Every row gives one point. The points of each table are mixes of a few directions, plus a little noise. How many directions does each table use, and how many do they share? Where both have some left over, give the other angles between the two spaces (their principal angles), to ten degrees, smallest first.

First:
[[ 31  33]
 [-21 -23]
 [-59 -64]
 [ 10  11]
 [ 39  41]]
Second, 6 rows:
[[ -9 -38]
 [ 16  70]
 [-13 -58]
 [ 14  62]
 [-12 -50]
 [  3  13]]
Directions: first 1, second 1, shared 0; angles 30

First, 7 rows:
[[-88  47 -39]
 [ -9   5  -4]
 [  0   0   0]
 [ 27 -15  12]
 [-56  30 -25]
 [ 75 -40  33]
 [ 51 -27  23]]
Second, 6 rows:
[[  25   18  -39]
 [  17  -33   44]
 [   4  -19   28]
 [  24   31  -56]
 [  34  -19   16]
 [-107   23    8]]
Directions: first 1, second 2, shared 1

First, 5 rows:
[[  36   -9   11   20]
 [  66  -16   20   37]
 [-106   26  -33  -60]
 [ -31    7  -10  -18]
 [  35   -8   11   20]]
Second (7 x 4):
[[-38   9 -12 -22]
 [ 90 -21  27  51]
 [-71  17 -22 -40]
 [  8  -2   2   5]
 [ 89 -22  27  51]
 [-14   4  -5  -8]
 [-63  15 -20 -36]]
Directions: first 1, second 1, shared 1

First, 9 rows:
[[ 25   1 -61 -23   0 -21  33 -57]
 [ 29 -13  57   8 -20  68  43  40]
 [-24  41 -62   7  30 -68 -31 -61]
 [-11  60  29  48  11  77 -28  -3]
 [  7  17  -8   7   3  11  10 -17]
 [  1 -33  19 -16  -3 -43  23  27]
 [ -9 -10  17   3 -15  50 -41  23]
 [-16 -16 -28 -18   5 -61 -16  -8]
 [  0 -47  40 -16 -14 -15   8  53]]
Second (8 x 8):
[[ -1   6  -1   3   3   1  -3  -4]
 [-24  78 -13  45  32   5 -31 -41]
 [ 15 -54  10 -31 -22  -4  21  28]
 [ 26 -89  15 -52 -37  -7  35  47]
 [ 11 -37   7 -22 -16  -2  15  20]
 [-37 121 -20  70  50   8 -49 -63]
 [  2  -6   0  -2  -1   0   1   3]
 [  7 -20   3 -11  -9  -1   8  10]]
Directions: first 4, second 1, shared 1

First, 10 rows:
[[-51 -20  47 -39  37  41 -26 -86 -46]
 [ 19   8 -17  15 -14 -15  10  32  17]
 [ 18   8 -17  14 -14 -15   9  31  17]
 [ 32  12 -29  24 -23 -26  16  52  28]
 [ 23   9 -21  18 -16 -19  12  38  21]
 [-47 -19  43 -36  35  38 -24 -79 -42]
 [ -9  -3   9  -7   7   8  -5 -16  -9]
 [-21  -8  20 -16  15  17 -11 -35 -19]
 [  0   0   0   0   0  -1   0   0   0]
 [ 37  15 -34  28 -27 -30  19  62  33]]
Second (9 x 9):
[[-11  -4  10  -8   8   9  -5 -18 -10]
 [ 72  28 -65  55 -53 -58  37 121  65]
 [ 12   4 -10   9  -8  -9   6  19  10]
 [ 17   7 -16  13 -13 -14   9  30  16]
 [  0   0   0  -1   0   0   0   0  -1]
 [-19  -7  18 -15  14  16 -10 -32 -18]
 [-16  -6  15 -12  12  13  -8 -27 -15]
 [-16  -6  14 -12  11  13  -8 -27 -14]
 [-38 -15  34 -29  28  30 -19 -64 -34]]
Directions: first 1, second 1, shared 1

First (10 x 11):
[[ -22   -5   19   -5   16  -48    2    3  -51    2   21]
 [ -17   -8  -14  -16  -28   41  -17   39   21   72    5]
 [ -23   18  -11   16  -32    6  -10   36   52   31   -9]
 [  69   31  -20   45    4   33   20  -60   91 -121  -57]
 [ -51   12   17   11   -7  -63   -5   34  -17   25   17]
 [ -16    5   -6    2  -19    8   -8   26   23   32   -1]
 [  29  -12   -5  -12   11   30    4  -24   -7  -14   -4]
 [  28  -33    3  -37   27   29    4  -29  -59    5   15]
 [ -36  -19   28  -23   24  -59    0    9  -92   28   40]
 [  39   11  -10   18    5   22   11  -34   39  -60  -27]]
Second (8 x 11):
[[ 69 -39  -4   7  -7 -29  -2  20  -3  -6 -16]
 [ 12 -18   9 -31 -12 -30   4   4 -28  20   1]
 [-12   3   4 -43 -16  13 -10 -19 -21  59  37]
 [ -2   8  19  29 -41 -37  27  66 -12   8 -21]
 [-73  38   1  36  49   6  17 -16  27 -95 -40]
 [ 39 -20 -32 -21  40  57 -42 -71  27   4  32]
 [-40  23   1 -39 -12  38 -12 -30 -12  63  48]
 [  8   7   2  62  -1 -17  18  46  23 -54 -41]]
Directions: first 3, second 4, shared 0; angles 30, 40, 40

First (9 x 14):
[[ 28   4 -25   5  22   0  23   5  -2 -22  60  12  10   7]
 [ -2 -21  -4   2 -29  17  17 -32  42  29 -27  11  20   7]
 [  0 -26  -8 -10   4 -51 -17  14  16 -51 -37 -25 -78  15]
 [ -6  -7  45   1 -32  47  34 -25 -30  59   8  14  67  -8]
 [  3  26 -18   2  32 -17 -24  27 -14 -28  21  -6 -19  -6]
 [-33  26 -10   2  -4  -1 -51   1  31  20 -64  -6  -9 -15]
 [-16  50 -24   9  18  18 -37   7  13  23  -2   9  30 -21]
 [ 38 -31  27  -3   1   6  66   0 -55 -18  80   7  17  15]
 [-10 -19  17  -7 -12 -20 -10   3  -2 -11 -39 -17 -36   5]]
Second, 11 rows:
[[   4   36  -15   15  -25   22  -13   -8   23   29   56    8   29  -19]
 [  22   -1   -7   26   -6    9   26   28   10    4    4  -10   15  -20]
 [ -26   14    4  -35    4   -6  -39  -45   -8   -3    7   21  -16   27]
 [  12   29  -16   30  -30   24   -1   10   27   35   56   -3   38  -33]
 [  39   23  -20   38  -15   26   36   26   22   10   27    1   27  -26]
 [ -25   -6   13  -52   29  -21  -25  -48  -27  -35  -39   26  -44   52]
 [   5  -24    8   -2   16  -12   19   15  -12  -20  -37   -9  -15    7]
 [ -18  -21    9    7  -10   -9  -12   20    2   21    3  -25   11  -20]
 [  -4   22   -8    3  -15   11  -17  -14   12   19   36    7   15   -7]
 [ -10  -89   35  -20   49  -49   33   39  -46  -54 -121  -35  -53   23]
 [   2   18   -6  -11    2    5   -6  -21    0   -6    8   18   -6   14]]
Directions: first 4, second 3, shared 0; angles 30, 60, 80

First:
[[ -3 -33 -10 -37 -23  -8   1 -37   1 -14  19  -3  19   0 -13 -25   0   2]
 [ -9  61  -8  43 -14   1  27  30  27 -15 -40 -27 -41 -39  20  19  10  17]
 [-13  28 -22   3 -44  -9  32 -12  32 -34 -21 -34 -22 -43   6  -8  11  21]
 [-16  56 -23  25 -44  -7  41   6  41 -36 -38 -43 -40 -56  16   3  14  27]
 [ 25  42  55  90 121  33 -46 109 -49  83 -18  56 -19  59  22  75 -15 -34]
 [ 11 -47  14 -26  27   3 -29 -12 -30  23  32  30  33  41 -14  -7 -10 -19]
 [  5  -9   7   0  15   3 -10   4 -11  11   7  11   7  14  -2   3  -3  -7]
 [ -2 -81 -16 -83 -39 -15  -8 -79  -6 -21  48   3  49  14 -29 -53  -3  -2]
 [  2 -18   2 -14   2  -1  -7 -10  -7   3  12   7  12  11  -6  -7  -3  -4]]
Second (11 x 18):
[[-82  -1   9 -66 -35 -57   7 -72 -18 -54 114   4 -45   4   4   0 -34 -36]
 [ 17 -30  10 -17  -7  -1  -9  13   8   6  16   6   5  34  -3   2 -12   4]
 [ 15  30  -8  41  12  18   9  30  10  12 -53 -12  -1 -24   7   8  16  15]
 [ 51   4  28  28  34  38 -57 -47 -38  -9 -13 105  28 -12 -36 -15  22 -51]
 [-20  21  33 -11 -43 -31   9  31  34 -37  66   6 -81  36  22  43 -40  -8]
 [ 15  16 -19  33  21  22   8  17   0  24 -62 -19  24 -28   2  -8  24  18]
 [-16 -23 -17 -25   8  -4  -1 -37 -22   6   7  -9  33 -10  -9 -25   6  -3]
 [-57  -3 -31 -31 -26 -36  51  19  20   5  15 -93 -16  -3  28   3 -15  40]
 [-19   6 -22   0  14   3   8 -27 -18   6 -18 -16  25 -32  -4 -20  16   1]
 [ 94  10  40  61  -1  39 -23 104  49  17 -50  40 -28  48   5  44  -4  16]
 [  0 -30 -24 -16  22  10  -3 -31 -25  23 -20 -11  58 -14 -15 -33  18   4]]
Directions: first 2, second 4, shared 1; angles 50
